Every row gives one point. A path goes straight from each point to the next, and from the last back to the first. The post is the endless flat space through its rows: a point in 2 columns, a line in 3, a plane in 4, and so on, so that a path can go around it. Count how often the path circles the post. Going back the other way cancels.

Post, one row:
[[-0.19 -0.13]]
Path:
[[-0.04 -0.30]
 [-0.25 -0.33]
 [ 0.04 -0.32]
 [ 0.44  0.04]
 [-0.37  0.32]
 [-0.44  0.25]
 [-0.13  0.08]
 [ 0.26 -0.23]
 [-0.11 -0.30]
 [-0.83 -0.22]
 [-0.36 -0.17]
 [ 0.00 -0.66]
 [ 0.44 -0.29]
 [ 0.04  0.09]
 [-0.14  0.14]
 [ 0.23 -0.15]
 [ 0.10 -0.42]
 [-0.31 -0.56]
 [ 0.16 -0.25]
 [-0.03 -0.01]
 [-0.39  0.36]
 [-0.45 -0.15]
 [-0.15 -0.32]
 [-0.21 -0.27]
 [-0.71 -0.01]
 [-0.21  0.05]
 [ 0.17  0.05]]
Times around: 0

Post:
[[-0.10  0.01 -0.08  0.08]
 [-0.03  0.11  0.22 -0.32]
 [ 0.14 -0.40  0.05  0.48]]
Path (20 x 4):
[[ 0.25 -0.09  0.05  0.15]
 [ 0.20 -0.15  0.60  0.19]
 [-0.18 -0.40  0.28  0.42]
 [ 0.06 -0.23  0.28 -0.39]
 [-0.20  0.19 -0.86  0.61]
 [-0.32  0.62 -0.02 -0.45]
 [-0.39  0.30 -0.05 -0.05]
 [-0.25 -0.15  0.05 -0.41]
 [ 0.03 -0.03 -0.20  0.10]
 [ 0.18 -0.04  0.14  0.29]
 [-0.12 -0.17 -0.18  0.67]
 [-0.34 -0.13  0.11 -0.40]
 [ 0.06 -0.43  0.31  0.09]
 [-0.02 -0.38  0.32  0.24]
 [-0.25 -0.10 -0.53  0.30]
 [ 0.23 -0.09  0.07 -0.05]
 [ 0.22 -0.41 -0.03  0.77]
 [-0.25 -0.05  0.24  0.19]
 [-0.03 -0.80  0.33  0.41]
 [ 0.03 -0.12 -0.08 -0.27]]
Times around: 4

Post (7 x 8):
[[-0.11  0.20 -0.12  0.22 -0.35  0.20  0.07  0.26]
 [-0.30 -0.04 -0.40  0.07 -0.07  0.19  0.08  0.29]
 [ 0.24  0.23  0.16  0.08  0.37 -0.22 -0.07 -0.50]
 [-0.07  0.10  0.40 -0.08  0.15  0.07 -0.04 -0.76]
 [-0.23 -0.02 -0.09 -0.04  0.03 -0.13 -0.04  0.43]
 [-0.06 -0.28 -0.14  0.07  0.16  0.13 -0.50  0.24]
 [ 0.20  0.10  0.27 -0.36  0.29  0.00  0.11 -0.42]]
Path (24 x 8):
[[-0.06  0.13 -0.07  0.34  0.09 -0.39  0.07  0.40]
 [-0.21 -0.10  0.06 -0.22  0.15  0.27  0.54  0.27]
 [ 0.39 -0.04 -0.22 -0.38  0.21 -0.34  0.22  0.24]
 [-0.14 -0.22  0.07 -0.52  0.44 -0.78 -0.29  0.73]
 [-0.35  0.11  0.05  0.06 -0.24  0.37 -0.34  0.48]
 [ 0.12 -0.11  0.24 -0.03  0.37  0.33 -0.05  0.57]
 [ 0.19 -0.56 -0.18 -0.26  0.40  0.11 -0.14 -0.01]
 [ 0.03  0.52 -0.04  0.29 -0.41 -0.13  0.23 -0.45]
 [-0.19  0.04 -0.16 -0.10 -0.03  0.28 -0.26 -0.10]
 [-0.43 -0.46  0.22 -0.07  0.48  0.62 -0.55  0.17]
 [-0.33 -0.58  0.01 -0.44  0.30  0.35  0.17 -0.01]
 [ 0.09 -0.13  0.25 -0.12 -0.04 -0.20 -0.24 -0.17]
 [ 0.10  0.21 -0.31 -0.02  0.06 -0.12 -0.09  0.30]
 [-0.16  0.21  0.05  0.45  0.06  0.06 -0.35  0.01]
 [-0.09  0.31  0.56  0.04  0.12 -0.02  0.20 -0.68]
 [ 0.19  0.11  0.32  0.51 -0.64  0.24 -0.26 -0.66]
 [-0.14 -0.17 -0.18  0.02  0.10 -0.07 -0.42 -0.02]
 [-0.42 -0.51 -0.07 -0.92  0.33  0.37 -0.30  0.37]
 [-0.29 -0.14  0.37  0.22  0.04  0.31 -0.45  0.22]
 [ 0.15 -0.19  0.13  0.06 -0.21  0.22 -0.41  0.47]
 [ 0.33 -0.35  0.00 -0.76  0.10 -0.44 -0.28  0.58]
 [ 0.02  0.48 -0.01 -0.16 -0.15  0.11 -0.12  0.15]
 [-0.53  0.07  0.48  0.19  0.26  0.25 -0.22 -0.08]
 [-0.45 -0.34  0.04 -0.57  0.00  0.14  0.59  0.77]]
Times around: 5

Post:
[[ 0.40  0.02 -0.21  0.05  0.13  0.05  0.07  0.02 -0.35 -0.15 -0.23]
 [ 0.16 -0.24 -0.32  0.23 -0.31  0.29 -0.09  0.02 -0.52  0.05  0.07]
 [ 0.14 -0.06  0.18  0.23  0.09  0.65  0.10 -0.23 -0.19  0.08 -0.05]
 [-0.25 -0.12  0.23 -0.04  0.24  0.48  0.41 -0.51 -0.18 -0.46 -0.46]
 [-0.21 -0.22  0.23 -0.05 -0.34 -0.45 -0.34  0.21 -0.14  0.01  0.24]
 [ 0.45 -0.32  0.06 -0.52  0.35  0.15 -0.21  0.49 -0.15 -0.48  0.16]
 [-0.21  0.07  0.06  0.20 -0.24 -0.33  0.14  0.20 -0.28 -0.03  0.49]
 [ 0.28  0.63 -0.75 -0.17  0.45 -0.03  0.02 -0.49 -0.30 -0.32  0.13]
 [-0.18 -0.35 -0.02 -0.15 -0.40 -0.14  0.18  0.36  0.01  0.01  0.33]
 [ 0.29  0.04 -0.36  0.06  0.47  0.09 -0.09  0.18  0.00 -0.39  0.18]]
Path, 27 rows:
[[ 0.05 -0.17 -0.09 -0.49 -0.08  0.17  0.27 -0.31 -0.14 -0.21  0.19]
 [ 0.24 -0.63  0.21 -0.04 -0.53  0.11  0.09  0.05  0.13 -0.20 -0.51]
 [ 0.12 -0.27  0.38  0.18 -0.17  0.10 -0.17  0.50 -0.29 -0.16  0.15]
 [ 0.16  0.15 -0.45 -0.09  0.28  0.40  0.15  0.02 -0.31 -0.22  0.32]
 [-0.03  0.04 -0.51  0.04  0.69  0.63  0.03 -0.56 -0.02 -0.37 -0.16]
 [ 0.14 -0.28 -0.37  0.11 -0.09 -0.23 -0.63  0.12 -0.19  0.03  0.17]
 [ 0.27 -0.21 -0.63  0.05  0.11 -0.14 -0.04  0.14 -0.25 -0.57  0.08]
 [ 0.03 -0.26  0.04 -0.14  0.26  0.19 -0.27 -0.30 -0.25  0.11 -0.01]
 [ 0.45  0.19 -0.21 -0.15  0.79  0.36 -0.17  0.23 -0.21 -0.21  0.21]
 [-0.16  0.12  0.18  0.08  0.11  0.49  0.41 -0.18 -0.19 -0.15 -0.04]
 [-0.04 -0.27 -0.47 -0.16 -0.18  0.01 -0.06 -0.05 -0.01 -0.47 -0.05]
 [-0.25 -0.27  0.19 -0.12  0.01 -0.29  0.35 -0.23 -0.22 -0.68 -0.45]
 [ 0.38  0.27 -0.80 -0.39  0.41 -0.22  0.04 -0.16 -0.25 -0.09  0.50]
 [ 0.42  0.36 -0.95 -0.65  0.74  0.03  0.11 -0.34 -0.47 -0.38 -0.34]
 [ 0.45  0.27 -0.17 -0.17  0.25  0.89 -0.03  0.26  0.07  0.02  0.47]
 [-0.36 -0.20 -0.04  0.19 -0.53  0.15  0.02 -0.28 -0.39 -0.18  0.09]
 [ 0.39 -0.28  0.28 -0.03  0.00  0.25  0.16  0.07 -0.24 -0.21 -0.23]
 [ 0.06  0.02 -0.24 -0.16  0.03 -0.14 -0.15 -0.45 -0.19  0.16 -0.01]
 [ 0.47 -0.20 -0.70 -0.25  0.04  0.00  0.15  0.43 -0.14  0.23 -0.06]
 [ 0.45  0.42 -0.32 -0.04  0.38  0.69 -0.12 -0.04 -0.38 -0.01  0.18]
 [-0.13 -0.08  0.33 -0.06 -0.13  0.10  0.16  0.33  0.41 -0.29  0.37]
 [ 0.35 -0.01 -0.38 -0.01  0.28 -0.31 -0.71 -0.24  0.65 -0.11  0.10]
 [-0.16 -0.15 -0.28  0.23 -0.34  0.07 -0.07 -0.12 -0.70 -0.03  0.46]
 [ 0.01 -0.02 -0.44  0.14 -0.21  0.32  0.38  0.16 -0.62  0.23  0.49]
 [-0.13  0.11 -0.28  0.58  0.26  0.52  0.14 -0.08 -0.42 -0.33 -0.14]
 [ 0.56 -0.06  0.15 -0.46  0.25  0.12 -0.10  0.25 -0.20 -0.63 -0.22]
 [ 0.29  0.03 -0.76 -0.03 -0.27 -0.42 -0.35  0.07 -0.28 -0.11  0.20]]
Times around: 3

Post (13 x 14):
[[-0.32 -0.10  0.11 -0.02  0.00 -0.04  0.02  0.00 -0.08 -0.29 -0.06  0.19
  -0.17  0.36]
 [ 0.25 -0.03  0.22 -0.68 -0.09  0.10  0.18 -0.04  0.31 -0.07  0.01  0.06
  -0.17  0.23]
 [ 0.01  0.25 -0.08  0.14  0.10 -0.34 -0.29 -0.26  0.15  0.06  0.07  0.06
   0.27  0.03]
 [-0.31  0.18 -0.12 -0.36 -0.54  0.20 -0.42 -0.17  0.20 -0.17 -0.22  0.06
   0.73 -0.24]
 [-0.42 -0.24 -0.48  0.01  0.69 -0.25 -0.11  0.09 -0.14  0.21 -0.19 -0.07
   0.57 -0.42]
 [-0.13 -0.12  0.06  0.01 -0.18 -0.45  0.20  0.02 -0.07 -0.35 -0.44  0.44
   0.11  0.25]
 [ 0.35  0.07  0.53  0.01 -0.17  0.66 -0.11 -0.48  0.49  0.21 -0.09 -0.02
  -0.15  0.43]
 [-0.09 -0.34 -0.40  0.42  0.67 -0.42  0.29  0.79 -0.28  0.10  0.00 -0.29
   0.38 -0.25]
 [ 0.13 -0.24  0.23 -0.10 -0.23  0.00 -0.19 -0.16 -0.02 -0.21 -0.24  0.05
   0.07 -0.04]
 [-0.03 -0.02  0.27  0.02  0.12 -0.57  0.05  0.08  0.40 -0.15 -0.22 -0.11
  -0.33  0.06]
 [-0.02 -0.05 -0.58  0.27  0.32 -0.39  0.26 -0.06 -0.09 -0.16 -0.29 -0.32
   0.28 -0.31]
 [ 0.09 -0.32  0.23  0.35  0.02  0.20  0.35 -0.26  0.28  0.19  0.46  0.48
  -0.30  0.33]
 [-0.27 -0.07  0.33 -0.07 -0.46 -0.23  0.17 -0.03 -0.16 -0.11 -0.10  0.00
   0.10  0.25]]
Path, 24 rows:
[[-0.35 -0.06 -0.52 -0.04  0.16  0.20  0.10 -0.14  0.08  0.09 -0.32 -0.09
   0.00  0.05]
 [ 0.26  0.01  0.55 -0.53 -0.53 -0.15 -0.01  0.46  0.46 -0.20 -0.24  0.09
   0.11  0.51]
 [-0.37 -0.30 -0.18 -0.07  0.19 -0.60  0.56 -0.10 -0.20 -0.57  0.14  0.67
  -0.26  0.40]
 [ 0.36  0.07  0.05 -0.25  0.54 -0.35 -0.41  0.25  0.13 -0.06  0.03 -0.39
   0.06  0.28]
 [ 0.16 -0.27 -0.24 -0.41  0.11  0.16 -0.29 -0.51  0.36  0.00 -0.09 -0.13
  -0.31 -0.34]
 [-0.01  0.12 -0.26  0.03 -0.07  0.14 -0.10  0.29  0.15  0.19  0.50 -0.43
   0.34 -0.31]
 [-0.31 -0.16 -0.23 -0.22  0.79 -0.02  0.05  0.00 -0.17 -0.10 -0.25 -0.03
  -0.30 -0.24]
 [ 0.25 -0.25  0.00 -0.14 -0.12  0.72  0.20 -0.22  0.33  0.37  0.04  0.29
  -0.14  0.00]
 [-0.33 -0.20 -0.41 -0.20  0.31 -0.49 -0.82 -0.07 -0.58 -0.26 -0.58  0.01
   0.74  0.04]
 [-0.85 -0.10  0.02 -0.14 -0.24 -0.09 -0.38 -0.77 -0.44 -0.18 -0.10  0.43
   0.81  0.16]
 [ 0.31 -0.01  0.34  0.02 -0.38 -0.28  0.37 -0.22  0.33 -0.09 -0.46  0.11
   0.29 -0.25]
 [-0.08 -0.12  0.65  0.47  0.21 -0.32 -0.53  0.23 -0.11  0.24 -0.04  0.22
   0.00 -0.20]
 [-0.04  0.15  0.33 -0.15 -0.22 -0.48  0.37  0.15  0.24 -0.28 -0.22  0.05
  -0.01  0.42]
 [ 0.60  0.34 -0.45  0.29  0.02 -0.48  0.19 -0.54  0.74 -0.01  0.10  0.11
   0.38 -0.06]
 [-0.24 -0.32  0.29  0.30 -0.31 -0.08 -0.08  0.04  0.28  0.08 -0.07 -0.12
  -0.35  0.17]
 [-0.08 -0.11  0.19 -0.21 -0.41  0.22 -0.02 -0.36  0.46 -0.03 -0.50  0.16
   0.18  0.32]
 [ 0.22 -0.31 -0.13  0.56  0.15 -0.72  0.49 -0.08  0.19 -0.10 -0.45  0.09
   0.27 -0.10]
 [-0.27  0.29  0.64 -0.22 -1.06 -0.38 -0.40 -0.41  0.02 -0.23  0.12  0.01
   0.40 -0.35]
 [-0.04 -0.32  0.44 -0.37 -0.17 -0.39  0.64 -0.13 -0.33 -0.04  0.45  0.22
  -0.27  0.28]
 [-0.34 -0.21  0.45 -0.13  0.48 -0.36 -0.09  0.13  0.19  0.25 -0.21 -0.39
   0.33  0.28]
 [-0.02  0.14 -0.12  0.24 -0.14 -0.11  0.23  0.43 -0.04 -0.09 -0.20 -0.57
   0.25  0.20]
 [-0.05 -0.28 -0.12  0.54  0.13 -0.04  0.16  0.40 -0.35 -0.24 -0.24  0.14
  -0.48  0.20]
 [-0.38 -0.16  0.05 -0.37 -0.32  0.07  0.06 -0.01  0.38  0.18 -0.32 -0.06
   0.69 -0.71]
 [-0.12  0.01  0.34  0.40 -0.13 -0.04  0.31 -0.02 -0.22  0.37  0.26  0.16
   0.15  0.08]]
Times around: 0

Post:
[[ 0.07 -0.14  0.12  0.56 -0.23  0.00 -0.06 -0.47  0.01 -0.19 -0.09 -0.01
  -0.10 -0.10 -0.28  0.23  0.08 -0.25]
 [ 0.03 -0.49 -0.26 -0.04  0.09  0.12  0.59 -0.10  0.49 -0.19 -0.12  0.12
   0.11  0.06 -0.49 -0.31  0.05  0.13]
 [ 0.04 -0.04 -0.09  0.31 -0.12  0.08 -0.36  0.11  0.26 -0.36  0.19  0.27
   0.13 -0.27 -0.42 -0.35  0.16 -0.45]
 [ 0.02  0.06 -0.03  0.02 -0.23  0.44 -0.13  0.01  0.67 -0.21 -0.12  0.11
  -0.22 -0.12 -0.09  0.16  0.05 -0.36]
 [ 0.03  0.10  0.18 -0.11  0.16  0.03 -0.22 -0.17  0.32 -0.40  0.14 -0.19
  -0.36 -0.09 -0.43  0.01 -0.24 -0.45]
 [ 0.13  0.27 -0.26  0.25 -0.05  0.05 -0.25 -0.33  0.44  0.04  0.37  0.07
  -0.50 -0.07 -0.32 -0.10 -0.14  0.07]
 [ 0.22 -0.39  0.08  0.17  0.15  0.04 -0.23 -0.15  0.41 -0.33  0.25 -0.02
  -0.41  0.07  0.01 -0.01  0.34 -0.13]
 [ 0.29 -0.07  0.26 -0.44 -0.06 -0.05  0.00 -0.03 -0.60  0.51  0.08  0.05
   0.56  0.44  0.24 -0.29  0.11  0.50]
 [-0.07 -0.35 -0.01 -0.13 -0.45  0.19 -0.35  0.13  0.26 -0.29 -0.22 -0.09
  -0.40 -0.27 -0.28 -0.37 -0.10  0.00]
 [-0.02  0.07 -0.15  0.02  0.04 -0.25  0.00 -0.26  0.27 -0.20 -0.11  0.11
  -0.18 -0.26  0.14 -0.22 -0.48 -0.12]
 [-0.63 -0.10  0.19  0.00  0.27 -0.08 -0.18 -0.13 -0.54  0.35 -0.22  0.33
   0.36  0.24  0.26 -0.31  0.32  0.88]
 [ 0.23 -0.25 -0.27  0.09 -0.06  0.13 -0.47 -0.24  0.19 -0.18 -0.31  0.16
  -0.24  0.31 -0.38 -0.09 -0.18 -0.47]
 [ 0.09 -0.30  0.09 -0.15  0.08  0.14 -0.32 -0.01 -0.16  0.14  0.06  0.14
   0.62  0.09  0.14 -0.16 -0.15  0.97]
 [ 0.15 -0.27  0.40 -0.22  0.27 -0.33 -0.10  0.02 -0.05  0.65 -0.27  0.13
   0.29 -0.01 -0.05 -0.25  0.11  0.45]
 [ 0.05 -0.12  0.20 -0.22  0.32  0.58 -0.01 -0.27 -0.50  0.43  0.15  0.16
   0.51  0.03  0.19 -0.50  0.07  0.62]
 [ 0.26 -0.20 -0.41  0.00 -0.01  0.16  0.02 -0.26  0.55 -0.18 -0.12 -0.50
   0.17 -0.13 -0.10 -0.49  0.23 -0.07]
 [ 0.08  0.06 -0.22  0.41 -0.01  0.16 -0.04  0.32 -0.07 -0.09 -0.11 -0.18
  -0.34 -0.08 -0.06 -0.10 -0.21 -0.31]]
Path (27 x 18):
[[-0.04  0.10 -0.35 -0.12  0.52  0.08 -0.40  0.35 -0.20 -0.26 -0.02  0.11
   0.31  0.03  0.14 -0.39 -0.48 -0.31]
 [ 0.39  0.02  0.27  0.03 -0.34  0.72 -0.92 -0.31 -0.07  0.10  0.06  0.44
   0.73  0.22 -0.10  0.26  0.86  0.24]
 [ 0.23 -0.19 -0.34  0.26 -0.29 -0.09  0.08 -0.43 -0.07  0.09 -0.12 -0.18
  -0.07  0.00  0.14 -0.66  0.04  0.85]
 [-0.12 -0.14 -0.19  0.27  0.04  0.42 -0.22 -0.06  0.48 -0.05  0.05  0.21
  -0.37  0.19  0.01 -0.17  0.02  0.16]
 [-0.55 -0.06 -0.20  0.29 -0.01 -0.24 -0.27 -0.13  0.02 -0.57 -0.15  0.23
  -0.19  0.10 -0.18 -0.22 -0.34 -0.68]
 [-0.50 -0.21 -0.02  0.14  0.07  0.05 -0.27 -0.03 -0.43  0.26 -0.53 -0.01
   0.23  0.03 -0.29 -0.71  0.17  0.42]
 [ 0.37  0.22 -0.36  0.03  0.42  0.46  0.78 -0.07  0.39  0.11  0.30 -0.16
  -0.20  0.56 -0.64 -0.06 -0.30  0.75]
 [-0.26 -0.32  0.26 -0.07  0.12  0.75  0.04  0.06  0.18  0.11 -0.08  0.19
  -0.27 -0.10  0.15 -0.29  0.11  0.10]
 [-0.34  0.00  0.05  0.30 -0.64  0.17 -0.37  0.12 -0.29  0.03 -0.13  0.07
   0.28 -0.03 -0.30 -0.09  0.49 -0.43]
 [ 0.10 -0.32 -0.37  0.20  0.01  0.12  0.07 -0.58  0.16 -0.10  0.05  0.00
   0.17  0.19 -0.15  0.19  0.33  0.42]
 [-0.68 -0.51  0.34  0.54  0.25 -0.25 -0.38  0.00  0.38 -0.46 -0.23  0.47
   0.18 -0.56 -0.25  0.24  0.25  0.00]
 [-0.47  0.03  0.36  0.36  0.06  0.03 -0.50  0.16 -0.68  0.12 -0.29  0.10
   0.49 -0.13  0.18 -0.19 -0.20  0.04]
 [ 0.50 -0.38 -0.01 -0.41  0.36  0.20  0.52  0.03  0.73  0.10 -0.26 -0.19
   0.15  0.27 -0.28 -0.15 -0.17  0.36]
 [ 0.36  0.25  0.30 -0.26  0.31  0.14 -0.19  0.21 -0.23 -0.29  0.29 -0.46
   0.22  0.67  0.08 -0.21  0.13 -0.21]
 [ 0.41 -0.45 -0.20 -0.19 -0.27 -0.23 -0.20 -0.11  0.28 -0.01 -0.12  0.00
  -0.05  0.09 -0.41 -0.59 -0.61 -0.13]
 [-0.31  0.12  0.16  0.21 -0.52  0.35 -0.07  0.56 -0.24  0.44 -0.70 -0.20
  -0.16 -0.43  0.28 -0.58 -0.32 -0.32]
 [ 0.38 -0.73  0.52 -0.15 -0.34 -0.11 -0.59  0.59  0.25  0.33 -0.22  0.13
  -0.17 -0.24 -0.30 -0.05 -0.05 -0.05]
 [ 0.33 -0.43 -0.27 -0.06 -0.12  0.47 -0.23 -0.47  0.02 -0.18 -0.28 -0.22
  -0.21  0.59 -0.27  0.14 -0.06 -0.29]
 [ 0.04 -0.30 -0.03  0.17 -0.15  0.34 -0.17  0.35 -0.33 -0.24  0.01 -0.25
   0.16 -0.28 -0.09 -0.28  0.56  0.27]
 [ 0.30 -0.02  0.36  0.34 -0.09 -0.56  0.36 -0.53 -0.18 -0.09  0.01  0.24
  -0.04 -0.02 -0.81  0.07 -0.10 -0.40]
 [ 0.92  0.02 -0.17  0.02 -0.23 -0.26  0.00  0.01  0.29 -0.12  0.49  0.07
   0.49 -0.11 -0.89 -0.20  0.27 -0.65]
 [ 0.01 -0.09 -0.39 -0.26  0.26 -0.10  0.03 -0.74  0.65  0.12  0.14  0.03
  -0.30  0.13  0.05  0.01 -0.31  0.55]
 [ 0.08 -0.65 -0.64  0.27  0.13 -0.17 -0.04 -0.24 -0.01 -0.53 -0.27 -0.40
  -0.31  0.04 -0.45 -0.52  0.31  0.11]
 [ 0.44  0.17 -0.17  0.09  0.15  0.21  0.26  0.00  0.18  0.29  0.05  0.01
  -0.40  0.10  0.13 -0.43  0.07 -0.18]
 [-0.47  0.07 -0.31  0.67  0.11  0.09 -0.43 -0.69  0.29 -0.29 -0.19  0.22
  -0.29  0.34  0.01 -0.22  0.13  0.16]
 [ 0.14 -0.21  0.32  0.19 -0.14 -0.13  0.02  0.16 -0.40  0.07 -0.32 -0.41
  -0.24  0.21  0.63 -0.04  0.06 -0.02]
 [-0.33  0.47  0.41  0.00 -0.04 -0.24 -0.24 -0.24 -0.13  0.44  0.02  0.66
  -0.41  0.08  0.09  0.21 -0.31 -0.69]]
Times around: 2
